Each row is a point. The last column is the point's height on a tilted bowl or saddle (a function of degree 2), plus a little noise. Count its main directions that bend up, bend down and stay straight.

Points (11 x 3):
-0.29; 0.10; -0.12
-0.15; 0.08; 0.01
-0.30; -0.11; -0.15
0.16; -0.51; 0.21
-0.18; 0.08; -0.01
-0.26; 0.16; -0.05
0.65; 0.20; -0.35
-0.09; 0.44; 0.44
0.13; 0.47; 0.59
-0.04; -0.27; 0.08
0.00; 0.33; 0.33
Directions: 1 up, 1 down, 0 straight

Points (10 x 3):
-0.19; 0.66; 0.52
0.16; -0.15; 0.12
0.22; -0.46; 0.26
-0.33; 0.01; 0.29
-0.07; -0.02; 0.15
-0.10; 0.11; 0.17
-0.02; -0.08; 0.14
-0.29; 0.33; 0.33
0.11; 0.59; 0.38
0.08; 0.28; 0.17
Directions: 2 up, 0 down, 0 straight

Points (15 x 4):
0.15; 0.16; 0.08; -0.01
0.17; -0.15; 0.34; 0.05
0.44; -0.08; -0.03; -0.04
0.52; -0.11; -0.06; 0.09
0.36; -0.25; -0.13; -0.13
0.36; -0.10; -0.45; 0.14
0.10; -0.25; 0.12; -0.24
-0.39; -0.07; 0.00; 0.22
0.49; -0.48; 0.01; 0.23
0.15; 0.03; 0.17; -0.08
0.39; -0.56; 0.00; 0.23
-0.19; 0.35; 0.20; 0.69
-0.13; 0.25; 0.08; 0.24
0.26; -0.09; -0.46; 0.06
-0.35; -0.13; -0.55; 0.62
Directions: 3 up, 0 down, 0 straight

Points (25 x 5):
-0.29; 0.17; -0.06; -0.22; 0.22
-0.18; 0.23; 0.27; -0.36; 0.30
0.07; 0.21; -0.50; -0.38; 0.45
-0.23; -0.46; -0.33; -0.13; 0.20
-0.13; 0.32; -0.12; -0.04; 0.20
0.17; -0.04; 0.30; 0.27; 0.15
-0.05; -0.27; 0.45; 0.23; 0.20
-0.06; -0.01; -0.10; -0.39; 0.17
0.17; -0.05; 0.10; -0.40; 0.20
-0.20; 0.21; -0.28; 0.20; 0.08
0.34; 0.02; -0.01; 0.17; 0.14
-0.11; -0.06; -0.29; -0.04; 0.08
0.64; -0.60; -0.14; 0.24; 0.59
-0.13; -0.19; 0.04; 0.27; 0.03
0.29; 0.37; 0.19; 0.56; 0.22
0.02; 0.28; 0.28; -0.19; 0.29
0.27; -0.28; 0.01; -0.20; 0.16
0.22; 0.54; -0.21; -0.20; 0.55
0.04; 0.12; -0.01; 0.51; 0.00
-0.22; 0.36; -0.39; 0.62; 0.03
0.15; 0.13; 0.18; 0.25; 0.11
0.07; 0.38; -0.31; 0.29; 0.10
0.47; -0.22; 0.59; -0.35; 0.50
0.65; 0.17; 0.01; -0.03; 0.53
-0.14; 0.17; 0.14; -0.05; 0.14
Directions: 3 up, 0 down, 1 straight

Points (39 x 7):
0.10; -0.02; 0.12; -0.16; -0.44; 0.11; 0.21
-0.04; 0.22; 0.03; -0.35; 0.13; -0.03; 0.14
-0.07; 0.26; 0.39; -0.11; 0.08; -0.02; 0.22
0.14; -0.23; 0.03; -0.08; 0.48; 0.43; 0.19
-0.30; -0.26; -0.15; 0.30; 0.09; 0.13; 0.21
-0.17; -0.07; 0.39; 0.24; -0.12; 0.18; 0.36
0.23; -0.14; 0.06; 0.48; -0.07; -0.12; 0.28
-0.04; -0.56; -0.25; 0.14; 0.14; -0.03; -0.21
-0.40; -0.06; -0.37; 0.75; 0.14; 0.30; 0.76
0.23; -0.19; 0.06; -0.14; 0.23; 0.02; 0.05
0.26; 0.07; -0.21; 0.11; 0.00; 0.31; 0.17
0.33; -0.33; 0.01; -0.59; -0.03; 0.50; 0.25
0.04; -0.08; 0.07; 0.33; 0.24; -0.12; 0.16
0.25; 0.46; 0.39; -0.04; 0.20; -0.17; 0.20
-0.26; -0.68; -0.06; 0.59; -0.01; 0.11; 0.44
-0.16; 0.04; -0.03; -0.18; 0.12; 0.46; 0.12
0.39; -0.22; -0.11; -0.14; 0.22; 0.41; 0.15
0.06; 0.34; -0.07; 0.09; 0.35; -0.27; 0.19
0.44; -0.34; -0.14; 0.03; 0.17; 0.16; 0.03
0.24; -0.46; 0.25; 0.31; 0.48; -0.08; 0.19
0.35; 0.26; -0.01; 0.69; 0.56; -0.43; 0.23
-0.08; -0.15; 0.15; -0.23; -0.08; -0.41; 0.22
-0.12; -0.16; 0.12; 0.15; -0.21; 0.29; 0.28
0.01; -0.76; 0.04; 0.06; 0.57; 0.42; 0.04
-0.19; -0.33; 0.15; -0.40; -0.11; -0.19; 0.19
0.12; 0.21; -0.27; 0.00; -0.02; 0.24; 0.16
-0.09; 0.02; 0.45; -0.12; 0.36; -0.09; 0.39
0.14; 0.00; -0.13; -0.17; -0.08; 0.03; 0.07
0.06; -0.41; -0.11; -0.01; 0.63; 0.51; 0.10
-0.26; -0.20; -0.70; -0.31; 0.14; 0.00; -0.25
-0.12; 0.22; 0.02; 0.35; 0.72; -0.07; 0.45
0.02; 0.21; -0.38; -0.02; -0.14; -0.24; 0.19
0.55; 0.32; 0.14; -0.53; 0.28; -0.17; 0.36
0.62; 0.36; 0.36; 0.06; 0.00; 0.01; 0.11
0.17; 0.18; -0.19; -0.28; -0.39; -0.07; 0.21
-0.48; 0.22; 0.04; 0.28; 0.23; -0.39; 0.51
-0.35; 0.11; 0.03; -0.04; -0.11; -0.86; 0.55
-0.07; -0.08; -0.03; 0.06; -0.30; 0.20; 0.22
0.21; 0.02; 0.25; -0.16; 0.42; 0.01; 0.24
Directions: 4 up, 1 down, 1 straight
